Each row of a before or after table is a point. The points were changed in one or more steps. Then noise was added and the rows were shuffled. The steps act on how far a point lies along the listed directions, d1 being the first. Name the steps. A step turns or swaps two directions, mirrors them in a line or flattens them onto one, adds a multiple of one to another, or multiplies one. Angles are multiples of 10 degrees, from the lower direction toward the higher: turns from -170 to 170, lines from 10 to 170 but not 90. Use the fewest steps. Two steps may share a direction if one is a turn and the other turns, adds or multiplies; they go together, in the order done. Otherwise the lowest direction goes first.

Directions:
(1): [-2.39  0.00]
(2): [0.00 2.39]
Before (9 x 2):
[[-0.28  0.51]
 [ 0.69 -0.57]
 [-0.31  0.21]
 [-0.09  0.49]
 [ 0.30 -0.17]
 [-0.45 -0.08]
 [ 0.70  0.09]
 [-0.13 -0.34]
 [ 0.69 -0.23]]
After:
[[ 0.41 -0.56]
 [ 0.02  0.37]
 [-0.14 -0.89]
 [ 0.03 -0.34]
 [ 0.30  0.51]
 [ 0.37  0.32]
 [-0.36 -0.06]
 [-0.32  0.35]
 [ 0.16 -0.72]]
Steps: turn d1 and d2 by 60 degrees

Directions:
(1): [ 2.11  1.78 -0.18  1.02  2.55  1.37]
(2): [ 0.72 -0.83  0.51  0.53 -2.00  3.37]
(3): [ 0.72  3.13  0.28 -1.71 -1.92 -0.30]
(4): [-0.56  0.95 -2.86  2.47 -1.22 -0.32]
(5): [ 1.43 -0.05  2.37  2.37 -1.04 -1.66]
Before, 14 rows:
[[ 0.53  0.91 -0.23 -0.15  0.18 -0.27]
 [ 0.20  0.00  0.20 -0.09  0.00  0.75]
 [ 0.71  0.37  0.13  0.69 -0.31  0.60]
 [-0.21 -0.31 -0.38 -0.71  0.43  0.29]
 [ 0.61  0.73  0.81  0.18 -0.16  0.18]
 [ 0.50  0.30 -0.07  0.64 -0.17  0.28]
 [ 0.45  0.10 -0.17  0.24  0.55  0.49]
 [ 0.43  0.41 -0.19  0.66 -0.36  0.46]
 [-0.67 -0.50  0.15 -0.85  0.76 -0.02]
 [-0.39 -0.38 -0.08  0.13  0.37 -0.08]
 [-0.36 -0.39 -0.28 -0.33  0.55 -0.14]
 [ 0.40  0.87 -0.15 -0.27 -0.24 -0.18]
 [-0.45 -0.27  0.07 -0.53  0.44 -0.18]
 [ 0.68  0.76  0.16  0.00  0.30  0.05]]
After (14 x 6):
[[ 0.27 -0.08  0.25 -0.02 -0.15  0.99]
 [-0.38 -0.37  0.05  0.01  0.47 -0.16]
 [ 0.59  0.64  0.60  0.25 -0.45  0.71]
 [-0.12 -0.30 -0.14 -0.59  0.41  0.17]
 [ 0.73  0.23  0.07  0.74 -0.59  1.24]
 [ 0.44  0.86 -0.32 -0.05 -0.41  0.05]
 [-0.47 -0.22  0.14 -0.54  0.57 -0.45]
 [-0.62 -0.48  0.35 -0.84  0.90 -0.32]
 [ 0.80  0.61  0.10  0.24 -0.10  0.71]
 [-0.34 -0.41 -0.09 -0.32  0.58 -0.32]
 [ 0.58  0.77 -0.33  0.10 -0.18  0.22]
 [ 0.47  0.30 -0.22  0.71 -0.54  0.88]
 [ 0.64 -0.09  0.00  0.33  0.13  1.18]
 [ 0.58  0.23 -0.15  0.62 -0.44  0.74]]
Steps: add 1 times d1 to d2; add 0.3 times d3 to d4; multiply d5 by 0.7

Directions:
(1): [-0.25 -1.61 -1.12 -0.73 -2.79 -0.32 -2.54  1.17 -2.11 -1.59  2.04]
(2): [-2.88 -1.79  1.32  1.57  0.14  1.19 -0.97  1.40  3.16 -0.04  1.12]
(3): [-0.27 -0.19  0.43  1.10  2.74 -0.76 -3.26 -1.08 -1.71  2.52  0.82]
(4): [-0.51 -1.45  0.78  2.02 -0.12 -1.90  2.99  2.08 -2.18  1.38  0.85]
Before:
[[-0.42 -0.46  0.16  0.51 -0.53 -0.05  0.94  1.04  0.13 -0.27  0.39]
 [-0.61 -0.25 -0.16  0.03 -0.43  0.26  0.49  0.50  0.54 -0.41  0.13]
 [-0.58 -0.43  0.27  0.60 -0.65 -0.40  0.54  0.89 -0.09 -0.43  0.37]
 [-0.46  0.56  0.47 -0.58  0.64  0.98  0.05 -0.83  1.65 -0.29 -0.90]
 [-0.20 -0.32 -0.11 -0.09 -0.12  0.05  0.96  0.36  0.11 -0.40  0.16]
 [-0.62 -0.36  0.09  0.82  0.24 -0.02  0.08  0.40 -0.50  0.68  0.41]
 [ 0.77  0.62  0.03 -0.39  0.16 -0.06  0.93 -0.69 -0.20  0.05 -0.57]
 [ 0.09 -0.21 -0.03 -0.29 -0.81  0.09  0.45  0.45  0.05 -0.42  0.06]
 [-0.42 -0.51  0.26  0.47 -0.21 -0.30  1.23  0.45  0.43 -0.13 -0.02]
 [-0.28 -0.42  0.41  0.38  0.34 -0.28  0.00  0.35 -0.48  0.30  0.37]
 [-0.59 -0.23  0.29  1.10  0.85 -0.34  0.18  0.36  0.04  0.71  0.11]
 [-0.14 -0.32  0.05  0.15 -0.39 -0.11  0.46  0.59 -0.14 -0.07  0.46]
 [-0.04 -0.45 -0.35 -0.15 -0.37 -0.40  1.05  0.26 -0.44 -0.27 -0.12]]
After:
[[-0.27  0.24  0.52  0.82  1.02 -0.52 -0.04 -0.12 -0.22  0.72 -0.09]
 [-0.25 -0.38  0.44  0.45  0.16 -0.22  0.48  0.49 -0.09  0.53  0.16]
 [ 0.50  0.74 -0.47 -0.10  0.77 -0.09 -0.78 -0.78 -0.41  0.24 -0.41]
 [-0.03  0.52 -0.21  0.07  0.72  0.43 -0.68 -0.66 -0.09  0.60 -0.21]
 [ 0.19 -0.13  0.03  0.43  0.72 -0.80  0.15 -0.33 -0.91  0.70  0.01]
 [-0.08 -0.03  0.24  0.36  0.63 -0.09 -0.02  0.04 -0.08  0.63  0.26]
 [ 0.65  0.36 -0.26 -0.96 -0.91 -0.27  1.62 -0.04 -0.93 -0.73 -0.61]
 [-0.18  0.13 -0.02  0.34  0.56 -0.31  0.84  0.12 -0.32  0.55 -0.15]
 [-0.59 -0.77 -0.05  0.39  0.46 -0.44 -0.21  0.12 -0.50  0.45  0.34]
 [-0.13 -0.33  0.01  0.23  0.63 -0.32  0.40  0.12 -0.59  0.36  0.33]
 [ 0.05 -0.64 -0.12 -0.16 -0.90 -0.19 -0.29  0.25 -0.88 -0.38  0.72]
 [ 0.03  0.13  0.31  0.74  1.07 -0.39  0.17  0.05 -0.54  0.97  0.09]
 [ 0.04  0.22  0.23 -0.15  0.72  0.15 -0.65 -0.44 -0.01  0.22 -0.05]]
Steps: turn d1 and d2 by 120 degrees; turn d3 and d4 by -90 degrees

Directions:
(1): [ 0.91 -3.66  1.11  1.20  0.97 -1.14 -0.28  1.18 -2.99 -1.19 -2.33  0.55
 -1.51  0.61  0.69  2.83  1.55  1.02]
(2): [ 2.86  1.47 -1.00 -0.33 -0.45  0.20 -0.12  0.12  0.22 -3.51  1.24  1.90
  1.30  0.30 -0.92  0.99  3.44 -2.58]
(3): [ 1.12 -1.68  2.07 -0.58 -0.41  0.05  2.58  0.16  1.25 -0.47 -1.13  3.75
  1.76  2.24 -1.54 -1.97 -1.68  1.19]
(4): [-0.99  0.91 -1.08  2.78 -1.29  1.25  0.68 -0.33  0.27  2.00 -3.56  2.47
  0.43 -1.52  0.19  1.49 -0.52 -2.99]
(5): [ 2.21  0.24 -0.69 -0.74 -0.35  2.35 -1.54  1.13 -3.40  0.91 -1.19 -0.22
 -0.50 -1.74 -3.48 -2.55 -0.29  0.46]
(6): [-0.30  1.22  3.08  2.11 -2.30  0.52 -0.51  0.53  0.81 -1.30 -1.38 -2.81
 -1.91  2.94 -1.41 -0.94  0.36 -1.50]
Before (12 x 18):
[[-0.11 -0.46  0.30  0.13 -0.16 -0.02  0.54 -0.48  0.11  0.02 -0.11  0.48
   0.33  0.22  0.01  0.00 -0.10  0.29]
 [ 0.14  0.35  0.40 -0.14 -0.27  0.37 -0.64  0.09 -0.82  0.00 -0.15 -1.22
  -0.69  0.12 -0.37 -0.70  0.11  0.19]
 [-0.25 -0.05  0.21  0.47 -0.20  0.33  0.32 -0.02  0.47 -0.02 -0.94  0.20
   0.23  0.21  0.28  0.10  0.08 -0.37]
 [ 0.39  0.45 -0.28  0.51 -0.51  0.68 -0.04  0.20 -0.38  0.41 -1.04  0.72
   0.38 -0.52 -0.59 -0.18  0.05 -0.25]
 [-0.32 -0.65  0.22  0.18 -0.05 -0.20  0.37 -0.27  0.08  0.60 -0.38  0.86
   0.03 -0.21  0.27  0.29 -0.46 -0.15]
 [-0.32  0.25  0.37 -0.07  0.12 -0.20 -0.29  0.23  0.07  0.00  0.17 -0.61
  -0.24  0.26  0.23 -0.06 -0.24  0.36]
 [-0.66  1.13  0.51  0.73 -0.91  1.13 -0.23  0.03  0.15  0.72 -0.79 -0.57
  -0.37  0.17 -1.17 -1.13 -0.78 -0.47]
 [ 0.34 -0.14  0.23 -0.24 -0.10 -0.12  0.29 -0.22  0.36 -0.30  0.03  1.15
   0.75  0.15  0.25  0.16  0.06 -0.25]
 [-0.25  0.44 -0.67  0.00  0.06  0.31 -0.60 -0.14 -0.03  0.25  0.17 -1.18
  -0.45 -0.91  0.02 -0.02  0.05 -0.02]
 [-0.70 -0.15  0.11 -0.26  0.21 -0.04 -0.20 -0.10  0.10  0.48  0.43 -0.50
  -0.41 -0.26  0.38 -0.15 -0.51  0.77]
 [ 0.04  0.00  0.27  0.09 -0.21  0.27  0.46  0.03  0.31  0.24 -0.34  0.65
   0.30  0.16 -0.32 -0.45 -0.05  0.00]
 [-0.91  0.95  0.28  0.21 -0.93  0.60  0.25  0.24  0.20  1.00 -0.73 -0.75
  -0.28  0.03 -0.78 -1.27 -1.01 -0.13]]
After, 12 rows:
[[-0.11 -0.37 -0.10  0.82 -0.08  0.11  0.01  0.19 -0.57  0.46 -1.27  0.52
   0.05 -0.46  0.35  0.86  0.14  0.19]
 [-0.19 -0.17 -0.44 -0.04  0.26  0.13  0.00  0.05 -0.31  0.57 -0.18  0.41
   0.15 -0.70  0.13  0.09  0.21  0.21]
 [-0.83  0.02 -0.12  0.21 -0.14 -0.06 -0.10 -0.39  0.09  1.01 -0.07 -0.12
  -0.26 -0.72  0.44  0.16 -0.53 -0.30]
 [-0.39 -0.01 -0.30  0.05  0.04  0.45  0.32 -0.14  0.41  0.50 -0.71  0.38
   0.47 -0.44  0.40 -0.12 -0.22 -0.02]
 [-0.12 -1.24  0.28  0.19  0.35  0.51  0.51  0.33 -1.10  0.84 -1.56  1.36
   0.05 -0.24 -0.75 -0.29 -1.03  0.97]
 [-0.32 -1.00  0.04 -0.14 -0.06  0.22  0.52  0.59 -1.32  1.06 -1.57  0.57
  -0.12 -0.37 -0.57 -0.56 -0.98  1.08]
 [ 0.18 -0.30  0.81  0.45 -0.40  0.30 -0.09  0.27  0.08 -0.36 -0.85 -0.58
  -0.57  0.58 -0.68 -0.40 -0.14  0.10]
 [-0.25  0.05 -0.48  0.03  0.10  0.09  0.14 -0.60 -0.03  0.33  0.36 -0.08
   0.31 -0.53  0.12  0.04 -0.06  0.24]
 [ 0.03  0.13  0.41 -0.25  0.06 -0.10 -0.16  0.24  0.03 -0.09  0.17  0.02
   0.13  0.29 -0.14 -0.42 -0.40  0.47]
 [-0.40  0.01  0.47 -0.01 -0.05  0.16 -0.17  0.05  0.00  0.20  0.13 -0.56
  -0.48  0.11 -0.12 -0.43 -0.41  0.55]
 [ 0.10  0.55 -0.51 -0.27 -0.03  0.13 -0.50 -0.24 -0.06  0.12  0.38  0.15
   0.45 -0.71  0.39  0.29  0.24 -0.44]
 [ 0.42 -0.87  0.97 -0.23  0.08 -0.26  0.37  0.10 -0.45 -0.58 -0.40  0.42
  -0.10  0.90 -0.05 -0.19  0.09  0.72]]
Steps: turn d1 and d5 by -90 degrees; add -0.5 times d4 to d2; turn d3 and d6 by -110 degrees
